Every row gives one point. To make a cloud, some directions were put in groups of two or more. Within a group, all points are equally far from the middle, so they leave a hole (a ring in 2 directions, a hollow ball in 3). The other directions are filled evenly. Then the cloud was stretched, turned, moved and blurred a little. How many holes are there, and how many directions does each take, smallest first?

Cloud (21 x 3)
[[ 12 -38   7]
 [  6  -8  39]
 [-29  -7  -2]
 [-24 -24  43]
 [-12 -60  15]
 [  5  19 -35]
 [  1 -15  30]
 [-25  20  26]
 [ 24 -22 -16]
 [-25   0 -43]
 [ 32   2  39]
 [ 36  12 -54]
 [ 15 -38   5]
 [  5   6   2]
 [-30 -23 -22]
 [  2   4 -33]
 [-26  13  29]
 [ 16  50 -16]
 [ 16 -43   5]
 [ -1  16 -38]
 [ 16  38   9]]
Holes: 0

Cloud (19 x 3)
[[ -4  26  37]
 [  2  -3  47]
 [ -8  12  42]
 [ 19 -42  16]
 [-36 -27  31]
 [ 36  -5 -18]
 [-29  15 -34]
 [-31 -36  26]
 [-55  39   3]
 [-12 -42  18]
 [ 12  44  13]
 [-49  41 -10]
 [-32  38  15]
 [-54  40 -17]
 [-54  18  28]
 [-21 -20  37]
 [ 35  12  55]
 [ 28 -14 -18]
 [  2  37 -13]]
Holes: 1 (2)

Cloud (30 x 4)
[[-20 -28 -19  27]
 [ -5  18  40  -8]
 [ 21 -22  31 -25]
 [-26 -45   5  -8]
 [ -6 -30  11  36]
 [  8  41   7  -7]
 [ 49 -12  -5 -52]
 [-27  15 -32  19]
 [-43   2   4 -29]
 [-16   2  42 -17]
 [ 43  19  13 -55]
 [  5 -16  39 -25]
 [  5 -20   6  38]
 [ -9 -15  55  33]
 [-58  10 -30  14]
 [ 10   6   1 -52]
 [ 59  -5  40 -27]
 [ 49 -19  16 -35]
 [-27  18  -6 -28]
 [ 46  18  49  -1]
 [-37   8  15  55]
 [ 47  -4  11 -55]
 [-39  -4  33  60]
 [ 32  34  32  16]
 [-11 -33 -22  -5]
 [ -4  -2  26  50]
 [ 34  32  -3 -52]
 [ 22  19   4  37]
 [-14 -23 -31 -23]
 [  1 -32  38  20]]
Holes: 1 (3)

Cloud (27 x 4)
[[ 15   4 -24  24]
 [ 27 -11   4  36]
 [ 16  40   4  -9]
 [ 52 -10  -2 -19]
 [  6  -2  11 -29]
 [-55  10  -3   5]
 [-28   3   1  20]
 [ 15  25  11 -33]
 [-33  -2  19  -9]
 [-50  -6  15  -3]
 [-26  38 -10 -32]
 [ 25 -34 -12  22]
 [  1 -21 -22  30]
 [-41  11  -9  14]
 [ 30   0  25 -26]
 [  6 -25 -11 -12]
 [ 15 -25  25 -17]
 [-10  15  15  -3]
 [ 35   0 -28  17]
 [ -8 -14 -41  11]
 [ 60 -14 -13   3]
 [ -9  25  -5 -40]
 [ 19  11  18 -28]
 [ 12  35   8 -12]
 [ 12 -28  41 -11]
 [ -4 -14 -35  21]
 [ 35  -8 -22  22]]
Holes: 1 (2)

Cloud (52 x 6)
[[-48 -23   9 -16  -5  -9]
 [-34  13   3  -3  27 -21]
 [-10  39 -10   7  -1  -1]
 [-43   4  -5 -13  26  25]
 [-37 -16 -22  -8  14  22]
 [-36   4 -21  15   9  -2]
 [ -9  24  14   5 -20   2]
 [-42  21  25   1  37  13]
 [ 35 -13 -29   0  12  10]
 [-43 -13 -30  -6   9  10]
 [ 14   4  -1  20  32  32]
 [ 28   9 -32   1   0 -15]
 [-16  17  29  -3 -15  13]
 [-29  21 -20   0  -4   5]
 [-28  31  24   1 -21 -16]
 [-15 -12  -1  -4  20 -20]
 [-15   1  -3  39   0  30]
 [ 36 -11 -38  -7   6  -8]
 [-54  12  21   6  21  14]
 [-60   6  -5  -6  13  21]
 [ 21   5  -9 -19   7 -24]
 [-32   3   1  18  -4 -25]
 [  4  34 -12  17  29   2]
 [-10 -28 -21  23  10  21]
 [-26  -1   8  37   1   5]
 [-37  11  20  11  24   7]
 [-33 -21   7  21  -6   1]
 [-15   5  11  11 -27 -18]
 [ -2   5  27  -6  -7  15]
 [  0  -4 -21  -6 -13   2]
 [ -5   8   7 -14  -3 -24]
 [-24  20  14  16 -15  36]
 [-40  -7   5   3 -22 -23]
 [ -1 -20 -34   4   9  17]
 [  9  -3   6  11 -17  23]
 [-21   0   1  11  29  16]
 [-19   4   0 -12  20 -34]
 [-19  11 -26 -12   6   3]
 [ 24  -8 -42   8   0  -2]
 [-10  26  33  -6  -6   6]
 [-22 -14  -7 -26 -18  -6]
 [-20  29 -24  12   1  -3]
 [  0   2  -2 -24   0 -17]
 [-20  -3   7  19 -15 -22]
 [-25   4   3  -2  14 -27]
 [-31  -7  20   8  27  20]
 [-22 -30  -7  23   6   9]
 [-45   8 -20  -3  18 -28]
 [ -1   9 -34  -6 -12 -16]
 [-32  34  11  -3  12  27]
 [-43 -13   1   7  13   6]
 [-35  29  22   9  26 -11]]
Holes: 1 (2)

Cloud (48 x 6)
[[ 28  20   9  18 -35  18]
 [ 18  36  33   7 -17  12]
 [ 23  44  11  19   8 -27]
 [  0 -25 -39 -16  16 -13]
 [-15   6  21 -19 -31  -6]
 [ 27  41 -16  -5  15   8]
 [ -4 -37 -18  19  -6  19]
 [ -8 -10 -44  13  23   4]
 [-33  -9 -35 -27  28  -8]
 [-16 -33   6 -12  -3 -21]
 [ 20  53   7  22   3  27]
 [ 23  11  -7  14 -17  60]
 [ -1  -9  16  18   8  -7]
 [-14 -19 -21  22  -7  -4]
 [ 33  33  -2  34   4  52]
 [  4  44 -14   6   1  25]
 [ 11  27  29 -31 -14 -13]
 [  5  -4 -23 -11   3 -45]
 [ 15  18  11  30   2 -18]
 [ -8 -23 -30 -19  36   2]
 [-20 -32 -22 -24  31  10]
 [ 20  -9  17  -1  -3 -14]
 [ 21   5 -26  41  19  37]
 [-17 -38 -31 -23  25  14]
 [-22 -12   0  15  -6 -19]
 [ 27  32 -10  23 -29  15]
 [ 28   4  -5   4 -26  43]
 [  8  11 -13  14 -25  52]
 [  8 -32  -5  -9  -4 -13]
 [-27 -21  -1   7 -13 -11]
 [-36  10   3   2   0 -28]
 [ 28   9  -1  11 -32  36]
 [ 25  28  25 -20   3  -3]
 [  7  -5 -16 -15  38  -3]
 [-33   9 -17   5  22   2]
 [-27 -18 -26 -30  35  -9]
 [-24   7  -7 -11  15 -56]
 [-19 -16 -33  16  -2  -8]
 [ -2  30 -31  -5 -12  14]
 [ -7  49   7 -17 -23 -41]
 [-36   3 -13 -16  -5 -52]
 [ -9   7  19 -16 -35  -2]
 [ 16   3 -38  18   9  -1]
 [-12  -5 -38   1  35  -2]
 [-26 -40 -24 -15  -6  32]
 [-32  -8  17 -39  -5 -19]
 [ 26  21  30 -12 -20  -7]
 [ 30   9  10 -19 -22 -14]]
Holes: 3 (2, 2, 2)

Cloud (77 x 8)
[[-29  10 -19 -12 -16   4  18  24]
 [ -1 -30 -14 -23  10 -28  -5  17]
 [ 10  12  17   5  45 -30  16 -10]
 [-37 -17  -5  -1   3  10   1  32]
 [ 21   6 -12  -9 -22 -32   7  38]
 [ 29  -6  46  -6 -15   2 -13  31]
 [ 23 -20  50   7  16   8  17  -2]
 [  2  -1 -28  24 -25 -44  21  -3]
 [  9  16   3  40  22 -21  42  -3]
 [ 22  25  45  16  -4   9  22 -11]
 [  1 -25  18  -2 -22 -31 -20  30]
 [ 26 -24  -8   1   2  19 -10   3]
 [ 17  11  -8  17 -24  -1  22 -27]
 [-19   9 -18  30  27 -10  36 -18]
 [ 22  18  18  -9 -12 -10  31  18]
 [-20   4  14  -6  19 -14 -12  25]
 [ 18  -2   9 -22  32 -14  27 -12]
 [ -2   3 -16  30 -18 -48  21 -21]
 [-33 -27 -10  19  -9 -19 -11  21]
 [ 33  11  20   1  15 -37  -6  13]
 [  9 -23  -8   0   0 -14   5 -43]
 [ -4   2  -4 -21 -12   2 -14 -16]
 [ 32  39 -15   7   0  13   4  11]
 [-10 -29 -10  -9  27 -35 -10  -3]
 [ 11  12  14  11 -43 -10  21  17]
 [-26  22   5  26 -21   1  -1  24]
 [-19 -10  43  39   8  -4  16 -20]
 [-19  12  -4   2 -33  -4 -23  13]
 [-12 -11  12 -21  33  27  23 -10]
 [  9   7 -21  12   1 -33  -8  33]
 [  0 -23  19 -14  16 -34   0 -13]
 [  2   0 -27  15  40 -14   8 -37]
 [ 29   5  41  16  37 -11  32 -16]
 [ -9  10 -25   8  -1   9  26 -34]
 [ 27  -7  35  17 -15  10   7  30]
 [  7 -15   2 -17  38   2  28 -28]
 [ -8  -1  -7 -32  17  20  -1  21]
 [-13  -7  25  38  17 -12  21  14]
 [  9  12   8  12   5  21 -25 -22]
 [ 11 -21  39  16  -6  17  14   5]
 [  8 -31   7   2   4  27  -6   5]
 [-15 -14  26  22  38 -38  24 -21]
 [ -1 -19  60  21  15  -3   9   5]
 [-13 -10  13   4  37 -34   0 -17]
 [ 32  12  -2   8 -43 -17   9  26]
 [-29 -14 -14  10  17 -33  19 -40]
 [ 19  -8  27  41  33 -12  10 -31]
 [-14 -30  20  -1   0  -5  25 -24]
 [ 26 -14  36  10  -8 -13 -32   5]
 [ 38   3  27  -2  19  -8  11  36]
 [-33 -13  13 -18  28  15 -10  15]
 [ 21 -13 -12  10   2  23 -20 -23]
 [ 10  24  -7  22 -21  23  -9  14]
 [ 21  12  34  -5  -5 -25  25  24]
 [ 43  -3  14  -2  19 -35  -7   9]
 [  6 -37  30   2   2  24 -16  -2]
 [ 16  -2   2  25  13  -9 -28   6]
 [-26   1  18  44   6 -19  12 -30]
 [ 24  15   0  -1  -3 -18  33  34]
 [-12  22 -13   9   1  17  22  22]
 [  0 -15  33 -23   6  20  13   0]
 [-12  -3   6  -9 -19  10 -35   5]
 [-46 -42  19  -8   7   7  -2   6]
 [ 21  -9  -8 -26  -8 -24  -9  16]
 [-36 -20  10   0  -6   4  27 -17]
 [ -7 -26   6   1  12 -30  38  -8]
 [  6 -10  13  14  27 -41  40 -25]
 [ 28  32 -15  25  -3 -26  40   3]
 [-30 -38  34  18  17 -10  -7 -14]
 [ 27 -13  -8  17  42  -5  -1 -22]
 [  8  18  -5  19  18  14 -15 -26]
 [  6 -33  -1 -16  12 -37  -7   2]
 [-17 -13  -2  -3  48  18  14 -35]
 [-10 -18 -30  15   9   4  -6   6]
 [ 39  29   9   7   2 -16  16  39]
 [ 36  22 -11   9  22  12   0 -28]
 [ 41  26   9  24  28   0  13 -34]]
Holes: 2 (4, 4)

Cloud (77 x 8)
[[  4  -9  11  -3 -28 -23  18  25]
 [  1  30  29 -18 -20   7 -42   0]
 [ -8 -15  20 -13  -3   9 -16  27]
 [  0 -12 -25  28 -24  24 -15 -17]
 [-21   9  27  11 -21 -38  -9  12]
 [  4  13 -24  20  16  48 -17 -12]
 [ -9   2  60 -17  -7  -8   0   4]
 [ 23   7 -21   9 -15  -2 -32 -25]
 [-15 -13  -1   9 -32 -41  -3   6]
 [ 21  -7 -40  21 -19  11 -22 -19]
 [-18  -2   7  10  36  32  11  -7]
 [-19  21  21  21 -31  -4 -11   8]
 [ 10   4 -14  33 -25  -2  -7   1]
 [-30  15   3  22 -33 -26 -11 -11]
 [  0  19  10 -18 -27  23 -50 -26]
 [-28  -3  37 -16   8  12 -18   1]
 [  0   9 -27  18  -3  15  16 -29]
 [-21 -25   3 -10  -1   8  23  -8]
 [ 12  -6 -15  16  10  -6  -4  14]
 [-11 -14  11 -10   0  35  20  24]
 [  2  22 -30 -13 -24  -8 -16 -15]
 [ -4   0  -1  32 -25   3   8 -16]
 [  6 -14 -16 -12   3  38  15 -18]
 [  7  -5 -55   2  -3  12  -6 -24]
 [ -7  -7 -54  22  12   7   1 -16]
 [-16  37  11  10 -19   0  -8  -5]
 [  7 -21 -13  25  20   7   2 -12]
 [  1   1  18 -25  18  21 -18  11]
 [  0  14 -33  25   4  37 -34 -32]
 [-15 -29  23  -1  16   8   9 -12]
 [  6   2 -13  12 -15  -8  -8  27]
 [ -8   9  19  11   3  38  17 -19]
 [ -6  27   2  -1 -28  -5   9 -11]
 [-11 -12 -22  12  11 -13  -8   5]
 [-15 -11  20  12  25   4  31  13]
 [ -2  -3  -4  21  -9 -26 -26  -1]
 [  2  -5 -51  12   7   3 -19 -26]
 [-25   6 -20  33 -16  -8 -19 -22]
 [ -5 -11 -37  25 -22 -11 -23  -1]
 [ -9  -8  15 -11 -41 -16 -18 -15]
 [ -9   2  41 -20 -22  18 -39  -1]
 [-15  -4 -19  26   8 -16 -11 -14]
 [ -4  10 -32   1  -4   5  -7 -38]
 [-20 -13 -36  20  11  30  17   2]
 [-18 -19  21  -6  12 -15  10  12]
 [-13  10 -28   3  20  30 -23 -22]
 [ 10  -1  11 -16 -25   7 -41 -29]
 [ -1 -12  13 -20 -20  21  17   8]
 [-20 -15  30  -6 -24   5  26  11]
 [ 12   5 -10   2  -3   4  21  21]
 [ -2 -13   5  32  14  18   6  14]
 [  6 -14 -14 -19  12  16  12   7]
 [-13  24 -12  23 -34 -31 -20 -14]
 [ -7  15  -3 -18 -41  -2 -16 -21]
 [ 11 -16  -6  14  12   2 -18 -19]
 [-10 -24  -7  -8   9  16  21 -17]
 [-16 -11 -17  10 -20 -27 -26  -8]
 [-16 -20  27  17 -14  -7  24   0]
 [ -4  15   2 -10 -22  11 -58 -11]
 [-10   7 -15   1 -13  13  24 -20]
 [-30 -15  -1   2  -2  -7  14  21]
 [-18  23 -23  26 -32  -4 -11 -26]
 [-17 -19  -5  32  -3   0  37   8]
 [-12   4  -4   3 -26 -23 -36  10]
 [  1 -14  10  -2  29  56  -5 -25]
 [ 10  22 -10   5 -29 -16 -16  15]
 [-11 -28   8 -11  -3  43  -1   0]
 [  8 -31  18  -1  -8  -4  -7  13]
 [ 14 -10   0   7 -16 -25 -13  15]
 [  6   9   2  19 -34  10 -35 -12]
 [ -7  12  -1  -3  13 -14 -12   2]
 [ -2   8  44 -26 -19 -16  -4  21]
 [ 11 -14  36 -10 -13   4 -25  15]
 [-20  -9  31 -25 -25   5 -14  -4]
 [-13  -9  -3  19 -36 -17  14  22]
 [-14   5   0 -25  -6  24   0 -20]
 [ -3 -20  27 -11 -13 -24  15  10]]
Holes: 1 (8)

Cloud (97 x 9)
[[ 11 -13 -17 -47 -10 -18  -1   3  23]
 [ 44  -4  15 -11 -12 -13  -6   1  -4]
 [ 19 -31  29  -8  -2  -8 -26 -25 -13]
 [  9  26 -26  -1 -30  -4  37  12 -12]
 [ -4  16  -2 -20  19   9  18  30  46]
 [-22   3   0  16  -4 -15  -9  42  -8]
 [ -5 -32 -16  23  13   4 -13 -21  -2]
 [  7  -2   6  12 -21  11 -15  -7 -37]
 [  0 -30 -23 -38 -14  14  24   1  23]
 [  1  -9  25   9   7 -28 -21  -6 -19]
 [ 12 -13  -7   6   1   2  15  29  17]
 [ 12  12  46  30   3  -4  -8   3  29]
 [-16   1   9 -32  24  -5 -12  -1  22]
 [ 13  -6  35 -10   1   9   8   0  32]
 [  0  45   9  -2 -17   0  -3  42   8]
 [ -5  28 -19 -14   5  -8   5  16 -33]
 [-13 -14 -37 -18   6  39  23  22  16]
 [ 13 -20 -25  17  -1 -16 -15 -18 -11]
 [ 15   6 -22 -31 -16  -6  -4 -26 -21]
 [ -5 -47   0 -30   1 -19 -36  -7  21]
 [ 29  24  35  30  -7  -8   2  -5  35]
 [ 29   7  -7   2  -3 -16 -23 -35  -8]
 [ -4 -30   5   7 -28   7   0  -8 -22]
 [-27  35 -36   4 -17   0  29  31   3]
 [ -3   7  39   7  10   1   3  33  34]
 [ -2  19   7 -17 -11 -32 -24  13 -18]
 [  0 -35   3 -19 -28  -6 -48   4 -10]
 [  4 -26 -21 -45 -29  12   7  32 -11]
 [ -9 -10 -24  17 -19  16  -8   8  -8]
 [  5   7 -40 -18  -7  29  34  -2  13]
 [ 15  11  39  21   7 -25  -5 -16  28]
 [-42  -3 -23 -16  11 -10   4  26  19]
 [-10  13 -14 -27  14   1 -14  37  22]
 [-45 -21   0  -1  15   5 -15  10  -2]
 [-23  30 -24   6 -28 -17   4  -3   8]
 [ 10  38  -9   6  -8  10   8  18 -22]
 [-12  25 -17  -7  -9  -4  -6  46   8]
 [ -8  19 -16  10  31  -4  11  13  33]
 [ 15   7 -27 -16 -11  10  19   5  52]
 [ 15   2 -25 -20 -17  -7  -5  27 -25]
 [-19  -1 -17  20 -20   6  21  41  -7]
 [ 19  -1 -13  15  -6  10  -6  17   3]
 [-11 -24 -48 -38   3   0  11 -14  -6]
 [-19  22   6   8  -3  -9 -16  29 -38]
 [-30 -26  -9  -3 -32  14   9  27  35]
 [  4   3   3  -6  37   1 -16  17  29]
 [  0  -7 -16   9 -52 -20  11   1 -14]
 [ 14  -3  -1 -27 -35  15 -17  27   2]
 [-32   0  12 -11 -17  23   7  53   6]
 [ 13 -19  27   2 -14 -25 -20 -17 -16]
 [ 20   8 -31 -42  -1  -4  -3 -21  19]
 [  6  -8 -28 -16  -7  -5 -16  12  41]
 [-27 -18  12   7   7  13  16  17  49]
 [  4   3   2 -25 -28  21   9  42  26]
 [-18  39 -14   7  12  20  30   8  -6]
 [ -4  27 -26 -10  23  14  22  23  -4]
 [-14 -10 -20 -14 -10   7  -2  53   0]
 [-34  42 -12 -10  18   2  20  25  18]
 [ 18   0  -5 -11  -3  -4  25  24  38]
 [-14 -29  10 -34   7  23  -5  38  11]
 [ -9 -24  17  -1  20 -15 -46  10  11]
 [ -3  -6  -9 -21  19 -28 -19  -1  34]
 [  4 -20   1  15  -9   0 -30  24 -13]
 [ 18 -19 -29   2 -43  -2  -2  -8 -13]
 [-17   9 -23  19  -4 -29  14  -2   6]
 [  7  16  -6  27  20  13  22   0  42]
 [-35  14  -9 -17 -36 -11  -5  35   1]
 [-20  -8 -21  -9  -8  20  40   5  45]
 [ 30 -24 -16  -4 -12  20  13  13   3]
 [ 21 -18  18  16 -39 -15  -5  -2  44]
 [-23   6   9  -3  46  -5 -14   9   6]
 [ 25  10 -11  10 -43  -2  27  25   6]
 [-13 -43 -11  -7  -9  14  -6  33  28]
 [-11  -7   0 -28   8 -20 -36  22  20]
 [-14  10 -22 -44  -3  20  -8  16   5]
 [ 27  -6  -4   0 -40   4   4  10  39]
 [ 26 -15  -7 -19  12 -21   3 -31  22]
 [  0 -15  15 -23 -24   8  -3  -5  20]
 [ -8 -10  15  -2  31  -5  -5  -6  45]
 [-15   6  14  -5   7  13 -14  43 -34]
 [-20   2  -3 -42  -6   3 -12  28 -34]
 [-13 -16  -1   2  -6  -2  13  -4 -28]
 [ 33  10 -15   8  -6  -9  13  -1  -6]
 [-13  10   6  40 -17 -15 -18  -6  26]
 [ 13   2  -8  27 -15 -22  17 -17 -10]
 [  9 -20  -5  -3   5 -33  -9 -16  -6]
 [-23 -38 -18 -35   7   1  -4 -13   1]
 [-31  15 -12  -3 -14   5  -7  28  38]
 [-16  17  -4  21   7  15  20   3  60]
 [  9  24  13   2 -16   2  -6  33  40]
 [  0 -35  19  22   6   7 -28   0   3]
 [ -7   8 -25 -28 -20 -19  18  -5  33]
 [ 34 -20  -6 -41 -22  12  -4  18  14]
 [  1 -32  27 -24  11  26 -20  18   7]
 [ 33 -14  11  -7   6  -1  -5 -43  11]
 [ 37   1   2  12  -8  13  18  -5  33]
 [  9 -14  -7 -30 -14   8   1 -29  -6]]
Holes: 1 (8)

Cloud (94 x 9)
[[  3  39   8 -11  10 -13 -10   4  16]
 [ 18   3 -20   0 -39  12  -9  31  17]
 [  9  18   4  13  23  -5  -9   5   8]
 [ 12  41   3 -36  -3  13  16  13   1]
 [ 20  -2 -14 -45 -43  16  -2  36   3]
 [ 17  29  -7  25   4 -14  33   1   2]
 [ 10  -5  11 -55   1   5 -10   7 -30]
 [ 29 -24 -29  10  11  15  -2  -5  16]
 [  3  35 -28   3 -17   7  22   1  -8]
 [  3  36  -6  -9   2  -1 -14  32 -10]
 [ 24 -27 -17 -34  -8  29  14  -4  16]
 [ -5 -11  -7 -48   0  17 -18  31 -19]
 [-31 -41 -12 -47 -13   1  -6  11   4]
 [ 20 -32 -10 -30  -9  28 -17  22  20]
 [  2  16 -31  25  14  17  -8 -18  13]
 [-13  -3  27   1  -9  17  18 -29  -6]
 [ 32  30 -20   6 -11  -2 -19  20 -10]
 [-18  10  -2 -29 -33  13 -30  22  -3]
 [ -3 -42   9 -11 -18  28  18  26  11]
 [ 13  -5  -6  16  16  -8  25  27 -10]
 [ 10 -31 -18 -13 -13  15  10   2  38]
 [ -8   0 -30 -21 -34  34 -33  15 -11]
 [ 10 -31 -11   3 -37   0  -1  38  17]
 [ 17   8 -18 -51 -30  20  19 -10  -9]
 [  0  -1 -36  -3  -3   3  -2  34  31]
 [ -2  21  13  26  -5 -18  13  10  14]
 [-26 -38  11   4 -13   2 -12   2  26]
 [-21  10  25 -16  -5  -4  20  -8 -13]
 [-10 -54  11 -12 -25  13   0  12  16]
 [-30  26  22 -31   0 -23   4  -7 -11]
 [-10 -36 -39  14   4  -5 -10  -4  14]
 [-25  23 -19 -19 -26  -2  12  11 -17]
 [  4 -26  13 -60 -33  28   7  11 -26]
 [ 24  37  -3 -13 -13 -31   9   8 -14]
 [-10  30   2 -23  19  -2   3  29 -12]
 [  1 -36  19 -48 -28  19  -4  11  11]
 [-14   0  -8  26 -10   9 -16   1  -5]
 [ 32  -1 -23  -2   1  -4  15 -10  -9]
 [ 28 -24 -43   5  -5  -1   6  27  -1]
 [ 18   7 -33  -1  11 -35   1  -3  -5]
 [ 19 -19 -19 -32 -24 -18 -28  32   6]
 [  0 -44 -17 -13 -24  28   2  13 -24]
 [-24  10 -24  16  -9   0 -13  -8  18]
 [-11  14  12  17  -4 -11   1  14  28]
 [  2   7 -41   9  16  -4 -17  19  31]
 [-34  15   0 -11   5   3   4  31   0]
 [  4 -17  10 -21  14 -25 -12   5   7]
 [  7 -40   5 -45 -29  19   2  10 -29]
 [ 13  23  16   2  -6   4  -7  -1   2]
 [ -8  13  22 -16 -17 -15  18   5 -22]
 [-29 -41  -8  10 -24 -30  -2  -1  10]
 [ 20  44 -25  -7 -13  17   6 -11 -14]
 [-27  -7 -42  -5  18   3 -14  10  16]
 [  3  21 -39 -17 -40  27 -20   6   6]
 [ 15  17  -9 -13   8 -30 -12  -3  14]
 [-19  39 -11 -19   8 -14  15 -21  -1]
 [-13 -29 -23 -57 -38  17 -10   2   2]
 [ 30  18  -6 -47   9  10   5 -23  -3]
 [  4 -11 -25 -18   4 -38   9 -14   5]
 [ -8  -3  28 -26  -6 -26   9  -3  -2]
 [ -3 -23  15 -25 -31   6 -11 -25 -10]
 [-27 -43  -4 -37  -1  26  -7  11  10]
 [-37 -12  -4   2 -25   3  12  25   6]
 [ 13  33 -32  24   4  27  -2   0  16]
 [ -8 -37  16 -27  15  -2  -4  -4   1]
 [-17 -36 -25   0 -10  14  11  19 -13]
 [  6 -12 -13 -26  -8 -25  29  19  12]
 [ 24  17 -37 -27 -17  19 -15  43  -5]
 [-26   3 -44  -2 -17  -5  -5  19  18]
 [ -4 -10  11 -31 -41  -3  -7  25   7]
 [  2  -8  -6 -39   5   9   9  36   4]
 [ 10  41 -35  -7  -5  21 -15  -7  -4]
 [ -1   9   8 -35  -8 -31 -12   4 -36]
 [-14  42 -23 -19  12   2  18  -4   1]
 [ -6  20 -26  29  -8  -1  -3 -14  -1]
 [ 20 -26 -15   2  14 -15  19   4  12]
 [-24   9 -19 -10  -4  15  29  -3  11]
 [  2 -15 -36  -5  19   4  22  12  17]
 [ 13  15 -28  42 -16 -32   7   2  15]
 [ 28  40 -19 -10  -8   9  16  16 -15]
 [  0  -4  -9   9   4  19 -16  32   5]
 [ 17  12  17 -37   9   6  18   2  -7]
 [-19  -2 -12  21  -4 -12 -18  34   2]
 [  4  21  18  -2 -22  15   3   0 -24]
 [-13  10 -22 -24 -42  33  -4  13 -14]
 [ 19  16 -13  21  22  10  -7  14   8]
 [ 19  31  -2   1  21  -4  -5  -1   6]
 [ -3  16 -10  -2 -23   6 -14 -23 -13]
 [  3 -13  -8 -34  -8  31 -33  30   0]
 [ -3 -41   2 -50 -34  21   5   6 -24]
 [ -9 -10  -7  -4   1  -1 -11  25  42]
 [  4 -27 -25 -24  -9  36  -1  -5 -18]
 [-15 -23 -17 -31  19   2   3 -17  -2]
 [  3  29   9 -10 -20 -12 -16  17 -12]]
Holes: 2 (2, 4)
